Each row is a point. The window is the flat piece filled in between its corners: a triangle in 3 columns, a solid with four corners in 4, and so on. A path goes straight from each point to the next, and from the last back to the first. After which points does the path pass through the window?

Window (3 x 3)
[[  2 -35  12]
 [-38   9  34]
 [ 51 -34   3]]
Path:
(1): [ 33 -34  -9]
(2): [-28  -7  15]
(3): [-22 -12  54]
(4): [ 49 -40  30]
(5): [ 32 -28 -10]
(6): [ 41 -13 -27]
(7): [ 47 -32  22]
(8): [ 42 -42  22]
Through the window after points: 4

Window (4 x 4)
[[-11 -45  29 -11]
 [ 23 -14  -2 -10]
 [ -5 -40  -2 -12]
 [  3  31   1  -3]]
Path:
(1): [  2 -46   5  14]
(2): [  0 -37   8 -21]
(3): [ 14  12  10 -19]
(4): [11  6  8  7]
(5): [ -8 -60  24  -2]
(6): [-10 -56  25 -37]
(7): [  3 -22   3 -27]
(8): [  3 -30  -5  19]
(9): [ -2 -29   0   2]
(10): [ -1 -23   0 -29]
(11): [  1  11   3 -25]
(12): [ 4  5  0 14]
Through the window after points: 7, 9, 11

Window (6 x 6)
[[-34 -16  38 -15 -22 -14]
 [ 12 -21  51  58   8 -15]
 [-30  -2  45  49 -27 -18]
 [ 35  15 -16 -22 -28   6]
 [  4  -8 -30  -6 -10  -2]
 [ 24  36 -30 -28   9  -3]]
Path:
(1): [ 9 14  0 10  2 20]
(2): [ -1  22 -16 -21 -22  52]
(3): [ 17  16 -26 -32 -32 -13]
(4): [  6   0   5 -18 -26 -29]
(5): [ -3   1  13  -7 -14  38]
(6): [-26  -4  31  13  -8  20]
(7): [ -1  -3  21   3 -21 -47]
(8): [  1  -2  15  21 -26 -31]
(9): [-13   6  29  23  -9  32]
(10): [-15  -3  44  34  -4  26]
(11): [ -1  -3  38  31 -17 -38]
(12): [  4  10  17  -7 -27 -60]
(13): [-11  10  27   9  -6  30]
(14): [ -4   3  15  -2 -19  12]
(15): [  1  -2  11  -3 -23 -20]
(16): [ 19  14  -5   3 -10 -26]
Through the window after points: 4, 6, 8, 14

Window (8 x 8)
[[-22 -39 -33  -6 -10   7  22   7]
 [ -1  29   0  15 -33 -29 -21  11]
 [ 11 -21 -51   3  17  17  15  11]
 [ 23  31  17  20 -30 -44  19   5]
 [ -1  18  14  47  -3 -34   5  10]
 [-13 -24 -29  -7   6  60  25   5]
 [ 10 -20  20 -15   7   8  -8  10]
 [-15   9   3 -25  37   1  20  15]]
Path:
(1): [  2 -21 -33   3   3   9  16  33]
(2): [ 7 -7  0 -1 -5  3  6 39]
(3): [  7  -9  -3   1   8  -2   2 -10]
(4): [ -4 -10 -26   1   9   8  14 -17]
(5): [  0 -19 -22   2  -2  12  15  23]
(6): [ -2  -9 -22   3  -7  12  15  41]
(7): [ -2 -11 -23   0   4  16   8 -12]
(8): [ -1 -18 -36   0   9  10  14  -9]
Through the window after points: 2, 4, 6, 8

Window (9 x 9)
[[  9   2 -12   2  50   0  60  31  12]
 [  3  10 -27 -41 -25 -10 -18   9  -6]
 [ -4  -1   3  15 -14   6  19 -13   5]
 [-25  -9  -7  13   1  13   0   3   9]
 [  2 -14   0  20 -12   4  -9  12   6]
 [ -5  10  13  -6  -7  17  -9  -9   4]
 [  7   0  -6  -9  27   8  -2 -44   8]
 [ -6  13  -8   7   9 -16  -6  -2   9]
 [-19 -20  16   6  -8  -5   2   9   5]]
Path:
(1): [  0   2  -8   7  10  -9   5   3 -29]
(2): [ -5  -7 -11  -7  -4  -1  14  11  43]
(3): [ -3   2 -11 -12   0   0   6   7  14]
(4): [ -3   2 -11  -8   4   1   5   7  -9]
(5): [ -7  -6 -12   3  -2  -1  -7  -1 -34]
(6): [ -1   6  -6 -16 -17   0   7   3  29]
(7): [  1   3  -6 -10   6   7  20  -3  41]
(8): [ -8   7  -4   0  23  -2  13  -2 -23]
(9): [-7  3 -5 -2  9  3  5 -3 -6]
(10): [-1  7  3 -8  2  3  9 -3 40]
(11): [ -1  -8  10  13   8   9  10 -12  33]
(12): [ -8  -9   7  22  16   8   6 -10 -10]
Through the window after points: 3, 5

Window (11 x 11)
[[  5 -22  -6   8  24  -5   4 -15   1  37 -28]
 [-37 -12   3 -15   2  35   0   1  -5  -4 -26]
 [-15  18  -8 -22 -12 -16  -4  36   7 -16 -17]
 [-10  20  -7  -5 -20  32 -32  -4  23 -34   1]
 [-18  60  33   6  -7  -3 -21  10 -37 -32   2]
 [  5  55  32 -24 -21 -12  26   3 -12 -13  -3]
 [ 26 -53   1  32  26  27  23   0 -17  12 -26]
 [ 16 -33  25  -2  30  20  -5  15   5  26 -10]
 [-16 -21   5  12  45   6  22   4  15   4  -5]
 [-38 -28   5 -29 -12  -2 -25 -12  15 -44 -14]
 [-22  29  40  27 -31   2   1  12 -12  -5   3]]
Path:
(1): [ -3  14  27  17   3  -1  -1   4   5 -12 -53]
(2): [ -7   6  30   6   2   8   1 -13  12 -14 -38]
(3): [-14  -6  15   1  -3   7   1  -4 -10  -7   4]
(4): [  8 -30 -13  11   6  11  12  -5 -28   9   8]
(5): [  7 -18  23  21  18  19   8   7   9   1 -42]
(6): [ -4   4  31  13  25  17  10   6  24  -7 -55]
(7): [-11 -23 -10  -3   4  10  11   0 -23   3  20]
(8): [-17   3   2  -6   5   7  -3   3 -24  11  34]
Through the window after points: 4, 6, 8

Window (12 x 12)
[[-13   9  32  26 -24  28  -2 -24 -18  26  36 -26]
 [ 24  -7  -7 -14 -30 -15  -4 -14  -5   8  15  -4]
 [  2  -7  42   7 -12   7 -10 -26  16 -13 -46  26]
 [ 16 -33  29   9   7  -3 -28  33   3  -5 -10  11]
 [  2 -12 -13  30 -36 -24 -23 -47 -16   9  12  -1]
 [ -9  16 -42 -16  18  60  -1 -24 -39  -9   4   3]
 [ 23   6 -20  30  19  33   2  -6 -24 -20  15 -19]
 [  6 -17  -6 -18  32 -12  15  -4 -30  -4 -14  11]
 [ 10  14 -15  -9  19  12 -11  -6  18  19  11   6]
 [ -1 -14 -39  -1 -17 -15  20  42 -22   9 -11 -19]
 [ 11  21  35 -15   0 -22 -14  24 -18  15 -14   7]
 [-25  27   7 -35  20 -18  22  27 -34 -30   2  -1]]
Path:
(1): [ -1  -4   1   8  -8  -6 -29 -15 -13  -6  -8 -27]
(2): [  8  -7   9   7  -9 -10   6   0 -11   7   9  33]
(3): [  6   0   3  -4 -11   1   1  -5  -9  10   3  15]
(4): [  4  -8  -4 -24  13 -26 -34 -21   4   4   1 -40]
(5): [ -1 -10   6  -2  12  -8 -24   2  -1   9 -11 -48]
(6): [ 13   2   8  16 -15  -6  13   9 -15   1  14  20]
(7): [ -7  11  -2  11 -11 -10   6  -1 -21  -1  -1  29]
(8): [ 11 -17   3  -8  -4 -12 -22 -28 -16   5  10 -43]
(9): [  9  -2  -8   2  -4   4 -10 -10 -14  -7  -1 -18]
(10): [ 15   7 -17  11  -5  21  10 -17 -22  11  27  29]
(11): [  1   4  22  13 -12  16   5 -12 -13   8   3  17]
(12): [ -6  -3  19   4  -6   9 -18 -19  -1   2  -4 -28]
Through the window after points: 1, 7, 9, 11

Window (14 x 14)
[[-12  12  17  23 -23  22 -41  10  25 -35 -24 -10 -32   4]
 [ 12  -3   6  18  22 -10  28 -19  10 -25 -50  29  -7  -6]
 [ 33 -34  17 -40 -19 -12  20  -9  22 -14  14 -15  19  -5]
 [ 29  41  27   0 -22  10  15  -8   1  10  16  13 -19  -1]
 [ 11  25 -11   9  23  21 -13 -36  18  25 -19  27 -18  -1]
 [ 13  22  12  16 -27  12 -22  17  -1  27 -46  -1   6  -5]
 [-14  18  34  30   6  31  -1 -14 -37   9 -19   4  -9   6]
 [-40   1  27 -13  19 -10  14   8   1  20  -6   0 -17   6]
 [-15 -13  -9   2  41  15   9  27 -24  -8  21  -1  23 -12]
 [-19  31  37  -9   9  14 -29  25  15 -20 -16 -21  15  -2]
 [ 32  -5 -30 -14   4 -15 -14 -17 -15   7 -16 -18 -10  -4]
 [ 30 -30  -9   2   1 -33  -5 -15 -32  -7   3  28  15  -6]
 [-48  11 -12   7 -33 -24   5 -33   0   7 -21  -1  15  12]
 [-17  12  34  32  36 -21   9  28  17  30   0 -18  22  -1]]
Path:
(1): [-14  15  14   7 -14  -4  -4 -16  -6  11  -5  -1  -3 -56]
(2): [  9  13  14  24  -5   6  -8 -15   1  -2 -21  -1   2 -50]
(3): [ 12  11   3   8  -2   8  -8   5  -6  -3 -16   8   7  45]
(4): [  9   6   8   2  12  -4  12   4  -9  10 -11   8  11  25]
(5): [ -5  -3  11   7   4  -3   3 -17 -12   9 -10   0   5 -60]
(6): [-12  11  27  21  18 -12   5  10   9  15  -3 -13  11 -24]
(7): [-7 11 21 17 22 -9  3 18  9 17 -5 -8 12 14]
(8): [ -8  18  13  -3   7  12 -19  14   8  -8 -17  -4   4  24]
(9): [-10  20  30   5   2   2 -13  -9  12  -4 -13 -13   1 -47]
(10): [  4   7  18  10  -8  -6 -11 -19  -3   8 -14   3  -4 -35]
(11): [ 13  11   5  -1   4   1  -2  -1   3   6 -16   9  -2  35]
(12): [  5  10   1   4 -10  -9   8  -7   3   2 -12   9   6  50]
Through the window after points: 6, 8, 12

Window (14 x 14)
[[ 21  17 -37 -10  56 -20  11  -5 -43 -18   2  -3 -21 -17]
 [ 19  60 -13  37 -12 -42  -1  19 -13 -33  15  30  -2  -9]
 [ 13   7   9  40  10  24   3  30 -20 -32 -33  -4  13 -51]
 [  4   7 -23  -8  -7 -17 -17  15  26  15 -30   9  -8   2]
 [ -3  -3  13  -2  15   8 -12 -12   0  37  30 -23 -19 -30]
 [ 19  26   1  27   4 -12  20 -26 -25 -24  17  27   9  20]
 [-20 -15  29  -9  20  24 -14  42 -44  29 -11  -9  23 -30]
 [-19  -4 -13  -3  20  36 -20  32  -8 -20 -29  29  -5  -5]
 [-49  -8 -17  13 -17   1  21  -7  11  14  -1 -11 -34  17]
 [-19 -28  -2   2  -2  -7   8  -1   4  -4  44 -11  11  30]
 [-17 -12 -14 -13 -22   9 -42   8 -48   4 -14   9  -7   3]
 [  4  44 -14  20 -33  21  41  43   3  -2  15 -16 -11  -7]
 [ -6  17  25 -13  -6 -15   8 -13 -19 -16  27 -12 -12  10]
 [ 18   2  15  35  -4  -9  10  13  11  -6   4   9 -36  11]]
Path:
(1): [  6  14  -5   9 -17 -24   7  13  -7 -17   8  23  -2 -17]
(2): [  5  -3 -11  -2  -8 -15  -1  10   7  -5  -6  16  -7  -7]
(3): [-10  41 -12  17  15   4 -21  10   0  29 -14 -24  -5  24]
(4): [  8  43 -21  27   5 -18 -18  13  -9 -21  -2  -5 -11   1]
(5): [  4   9  12   8 -18 -20  25  20 -19 -11  18  52   7 -21]
(6): [ -8   1  -9  10  -4 -20  17   0   3 -14   5  31 -13 -17]
(7): [ 10  37 -15  23   2  21 -25  17 -13 -15  -6 -25 -10  24]
(8): [-19   8   4  24   4  12  -8  15  -8   5  -2 -18  10  10]
(9): [  8 -20  11 -13 -27   0   6   8 -12  -3  13  33 -22 -25]
(10): [-13 -25  18 -16 -20 -16   8  14 -39 -14   5  18 -24 -52]
(11): [ -1  23  -9  19  19   9 -19   1  -4   1  -7  -5   9  31]
(12): [  3  26  -8  24  10  -2 -17   4  -6 -12   3 -28  -9  17]
(13): [-10  -8  -3  -8  -2   2   6  16 -15   3   4  10 -10 -19]
(14): [ -9   1   1 -10 -14   4  19  -1 -13  -3   4  12 -15 -14]
(15): [ -7  -1  -9  17  24  14 -18  14  -4  11  -5 -17  -2   6]
(16): [  7  51 -18  31   6  -5  -8  22  -3  -7  -3  -2 -11  12]
Through the window after points: 2, 4, 16

Window (14 x 14)
[[  5   4  17 -17   6  25  -6 -30  10  13 -24 -17  -9 -28]
 [ -2  20 -33  -9 -19   3  -4   0   2  -8  -7  -8  -5  10]
 [ 13  22 -12  -6 -12  26  -3  26  -8  35  -8 -16  20   0]
 [-23  23  30   1   1  41 -40 -15  43  21 -12  -2  25   9]
 [  2  28  36   6   6  25  49 -11   7  -9  -1  -5  -6 -32]
 [-43  10  12  29  -4 -22  29  53   1  -1 -11   3 -33 -15]
 [  4  -8 -22  17  17  -5  24  -8 -11   3  -9 -16  18 -31]
 [ -1 -18 -41   0  33  13 -31  14   0  43  32  13   6 -31]
 [ 18  16 -54   4 -13 -15  -1  -4  -3  -8  29 -60   7 -23]
 [-23  42  13 -15   6  -8  28  -1 -49  11 -10 -11   6  -6]
 [ 25  21  15 -15  -6 -13   0  25  16  -4  20 -23   2  11]
 [ -5  -6   1 -16 -12  23  21 -21  14 -16   1 -41  -1  -5]
 [-18  -9 -12  22 -14   0 -44  -3 -39 -24  -2 -11  -3   1]
 [-13  13   3  25 -19  -7  17 -30  -1  25  24   0 -15  19]]
Path:
(1): [ -6  15 -18  18  12   0   5   1 -10   4   4 -29  -7   3]
(2): [ -4   6  -9  25  20  15  -1   1   9  14   9 -23 -15   2]
(3): [ -1  -5  -5   0 -15   3  -5  -6   8   5   0  -2   7 -21]
(4): [ -4   6 -12   6 -18  -5   4  -8  -1   8   8  -9   4 -12]
(5): [  0  28 -10  11  22  20   8  -4  -8   0   2 -32 -15  22]
(6): [-17  14  -9  18  26  28   0   1   3   2 -15 -21 -13   0]
(7): [ -9   3   0 -10 -23   6  -6 -17   5  15   4  -5  15 -19]
(8): [-21  -1  10  -4 -28   4  11   1  -5   3   4 -10  13 -22]
(9): [ -1  29 -15  15  37  13  -2  11  24   1 -12 -15 -33  16]
(10): [ -3  20  -5  17  22  18   7  11   4  -1  -6 -31 -15   2]
(11): [ -7  13   7 -24 -31 -23  25 -10  -5  22  10   9  16 -29]
(12): [ -8   0   6   2 -43 -11  11 -17   5   8  19   9   2 -22]
Through the window after points: 4, 8, 12

Window (14 x 14)
[[ -5 -27  43   2  39   0   5 -14 -31  34 -31  19  24  44]
 [-22  -6   3 -16  36 -15 -15 -21   9  22 -54   8  34  37]
 [  0  35 -13  26 -20  -8  -2 -23 -30  -9 -31 -23 -14   6]
 [-29   5 -40  18  -1   5 -25  11 -14  -1  -3   5 -36  17]
 [-14  36 -24  -5  18  11  12  10 -27 -27  10  -3 -14 -20]
 [  2  50  -9   8 -13  14  20   4  20 -41  39  -5 -30  18]
 [-40  25 -10  23 -14  13  -7 -54  -4 -21 -41  32 -28  -9]
 [  6 -13   8  -2  32   0 -33 -49  -6 -11 -34   5 -13  13]
 [ -5  13 -13  -7 -22 -23  -5   5  -4 -15  36  14  -7 -10]
 [-34 -28  40 -23  27   9 -20 -26  -8  47 -37 -21  13  21]
 [ 17  -9  52 -19  28 -15  15  34  11  16 -34   2  -5  13]
 [-18 -31 -15  22  -2  26  -8 -36   2 -14 -43   1  14   2]
 [ 18  -7  -1 -51   6  -3  34   7  -1  14   1   7 -19  28]
 [-11  26 -30  24   6 -23  36 -10   8 -20  28  -9 -42 -12]]
Path:
(1): [-24  11   8 -13   6 -22  18 -17 -20 -47  -6 -21 -28  20]
(2): [-32   0  -3  -7   3 -10   3   8  -2 -60  12 -10 -26  24]
(3): [  5  19  -9  -2  -2   2   2 -14   3  21 -14   7 -10  -7]
(4): [ 13  26  10  -6  14   6  -4 -21  13  33 -14  14 -14  -8]
(5): [-20 -20   0  10   4  -7  12   5 -23 -32  -7 -10 -14  25]
(6): [-21 -13   3 -13  13 -13   6   4 -11 -44  -6 -20  -9  25]
(7): [ 3 13 -8 -1  8  2 -7 -4 -3 35 -4 14 -8  4]
(8): [ 15  10 -32  20  15  12 -26 -14  10  19 -15   6   2   1]
(9): [-35  14   1  -5 -12  -2  15 -17  -3 -38  -9  -2 -25   7]
(10): [-42 -24  16 -12  12   1 -13   8 -27 -26 -34   0  -8  22]
(11): [ 29  20  -5   8  12   3  -3 -20  12  49  -7  14   7  13]
(12): [ 16   8   3  -6  25   7  18  -6  15  56 -11  29  -8  10]
(13): [-19   4  13 -15  11 -15  -6   2 -19 -23 -15 -16  -9  20]
(14): [-28 -15  12  -1   2 -29  25  14 -25 -27 -44  -4  -3  41]
(15): [ 12   9  13  -8  20  20 -12 -17  16  32   0  -1 -10  -9]
(16): [  5  14 -40  12  -3  31 -16   6  12  27  -9  18  -4 -16]
Through the window after points: 14
